Every row gives one point. Examples show where two turns around zero, p and q, send a point. Where does a point land after both, in the order given? Backwards means that the second turn is done in reverse. Each puzzle has new turns, and all numbers are rounded.

Turn p:
[ 0.9 -0.5 -5.9] -> [-3.5  0.3 -4.8]
[3.2 2.0 4.0] -> [4.1 3.2 1.7]
[-1.8 -2.1  0.8] -> [ 0.2 -2.8  0.8]
[-2.2  0.7  1.1] -> [-0.8 -0.6  2.4]
Turn q:
[4.4 3.6 0.0] -> [ 4.3  1.3 -3.5]
[-0.5  0.9  1.1] -> [0.4 1.3 0.7]
[-0.8 -4.9  4.1] -> [ 0.6 -2.9  5.7]
[-1.0 -1.4 -1.8] -> [-2.1 -1.3 -0.4]
[-2.0  1.7 -3.4] -> [-3.1  1.4 -2.5]
Where do these land?
q, then p backwards: [ 0.5 -3.4  3.7] -> [-2.6 -0.8  4.3]
p, then q: [-1.8  0.0  3.5] -> [ 2.9 -0.6  2.6]
p, then q: [ 0.6  4.0 -4.8] -> [-3.9  4.7 -1.4]
q, then p: [ 2.5 -1.3  0.6] -> [ 1.9 -0.6 -2.1]
q, then p: [-1.7  0.7 -3.0] -> [-3.3 -1.0  0.6]

Turn p:
[-2.4 -1.5 -5.2  1.6] -> [-3.4 -4.2 -2.9 -0.2]
[-3.1 -3.4 -0.3 -1.5] -> [-2.0 -3.2  3.0 -0.2]
[-0.3  0.8  0.3  4.8] -> [-0.1  0.3 -2.5  4.2]
[ 0.0  2.0  1.6 -1.5] -> [-0.1  2.6  1.1 -0.8]
[ 0.8 -1.9  3.2  1.7] -> [ 2.4 -0.2  1.7  2.9]
[ 2.4  4.3 -2.8  0.0] -> [ 0.0  2.6 -4.4 -2.4]
[ 2.6 -0.2  3.3 -5.1] -> [ 3.2  2.1  4.1 -3.5]
Turn q:
[-1.4  1.8  0.1  7.3] -> [-2.9  6.5  2.8  0.7]
[ 2.8  2.7  3.2 -2.0] -> [ 5.1 -0.1  1.1 -1.5]
[ 1.2 -3.4 -3.6 -1.5] -> [-1.3 -1.9 -4.2  2.2]
[-1.1  2.3 -2.1 -0.3] -> [-1.2  0.8 -1.2 -2.7]
[-2.6 -0.5  3.3 -2.4] -> [ 0.3 -3.4  3.3 -1.0]
[ 1.1 -2.8 -1.0 -1.2] -> [ 0.0 -1.8 -1.9  2.2]
Where do these land?
q, then p backwards: [ 1.8 -1.0 -3.7 -3.5] -> [ 2.0 -0.1 -4.5  2.6]
p, then q: [ 1.7 -3.4  3.9 -2.8] -> [ 5.2 -0.5  2.2  2.3]
p, then q backwards: [-3.0  2.5  2.2  2.1] -> [-0.2 -2.1 -0.8  4.4]
q, then p: [-1.8 -2.4  2.8  2.4] -> [0.1 1.3 1.6 4.3]
q, then p: [-2.1  3.9 -2.9  1.5] -> [-3.5  2.3  1.2 -3.4]
p, then q: [ 3.4  0.4 -2.3  0.3] -> [ 0.6 -0.6 -4.1  0.1]
